Rows are points. Each copy is the shape, with its points in the same order, turned, moved and blurred by noise. Some copies are also mirrored. Which?

Shape (8 x 3)
[[-0.58 -0.59  0.24]
 [-0.12  0.57 -0.06]
 [-0.11  0.26  0.02]
 [-0.13 -0.07 -0.22]
 [ 0.19  0.37  0.04]
 [ 0.12 -0.16 -0.23]
 [-0.64 -0.77 -0.02]
 [ 0.33 -0.11 -0.03]]
Copy 1 (8 x 3)
[[-0.65  0.27  0.35]
 [ 0.21  0.34 -0.63]
 [ 0.08  0.25 -0.37]
 [ 0.07  0.38 -0.01]
 [ 0.34  0.13 -0.43]
 [ 0.21  0.26  0.17]
 [-0.69  0.46  0.60]
 [ 0.32 -0.03  0.08]]
Copy 1 is: mirrored
Copy 2 (8 x 3)
[[-0.88 -0.25 -0.12]
 [ 0.08  0.54  0.06]
 [-0.06  0.29  0.11]
 [-0.06 -0.05 -0.19]
 [ 0.21  0.21  0.29]
 [ 0.08 -0.27 -0.03]
 [-0.89 -0.43 -0.37]
 [ 0.10 -0.24  0.27]]
Copy 2 is: only turned
Copy 3 (8 x 3)
[[-0.55 -0.50 -0.26]
 [ 0.17  0.12  0.64]
 [ 0.02 -0.04  0.39]
 [ 0.13 -0.20  0.09]
 [ 0.25  0.29  0.30]
 [ 0.29 -0.13 -0.12]
 [-0.40 -0.75 -0.39]
 [ 0.25  0.17 -0.07]]
Copy 3 is: mirrored
Copy 4 (8 x 3)
[[-0.24 -0.95  0.41]
 [-0.57  0.25  0.17]
 [-0.39 -0.02  0.20]
 [-0.34 -0.28 -0.11]
 [-0.22  0.26  0.12]
 [-0.05 -0.28 -0.21]
 [-0.31 -1.21  0.11]
 [ 0.16 -0.08 -0.05]]
Copy 4 is: only turned

Shape (9 x 4)
[[-0.17  0.04 -0.19  0.00]
 [ 0.10 -0.03 -0.31  0.35]
 [ 0.68 -0.29  0.46  0.43]
 [ 0.10 -0.29  0.12  0.51]
 [-0.43  0.13  0.06  0.15]
 [ 0.58 -0.33  0.51  0.34]
 [-0.24 -0.20 -0.25 -0.19]
 [ 0.45  0.20 -0.22 -0.48]
 [ 0.48 -0.01  0.15 -0.50]]
Copy 1 (9 x 4)
[[-0.08 -0.31 -0.07 -0.12]
 [ 0.25 -0.40 -0.05  0.15]
 [ 0.52 -0.32  0.93  0.25]
 [ 0.15 -0.65  0.39  0.28]
 [-0.40 -0.30  0.05  0.03]
 [ 0.45 -0.38  0.94  0.17]
 [-0.15 -0.43 -0.04 -0.40]
 [ 0.43  0.18  0.08 -0.55]
 [ 0.28  0.12  0.50 -0.54]]
Copy 1 is: only turned
Copy 2 (9 x 4)
[[-0.10  0.15 -0.15 -0.01]
 [-0.03  0.14  0.23  0.20]
 [ 0.46 -0.42  0.31  0.78]
 [ 0.01  0.05  0.12  0.64]
 [ 0.00  0.40 -0.41  0.17]
 [ 0.46 -0.41  0.22  0.80]
 [-0.29 -0.06 -0.36 -0.09]
 [ 0.29 -0.43 -0.01 -0.46]
 [ 0.43 -0.63 -0.15 -0.11]]
Copy 2 is: mirrored
Copy 3 (9 x 4)
[[-0.09 -0.18  0.04  0.03]
 [-0.02  0.05  0.10  0.43]
 [-0.04  0.87 -0.49  0.32]
 [-0.29  0.23 -0.32  0.44]
 [-0.46 -0.20 -0.01 -0.06]
 [-0.07  0.79 -0.56  0.21]
 [ 0.10 -0.36 -0.15  0.01]
 [ 0.57  0.19  0.16 -0.28]
 [ 0.46  0.36 -0.23 -0.39]]
Copy 3 is: mirrored
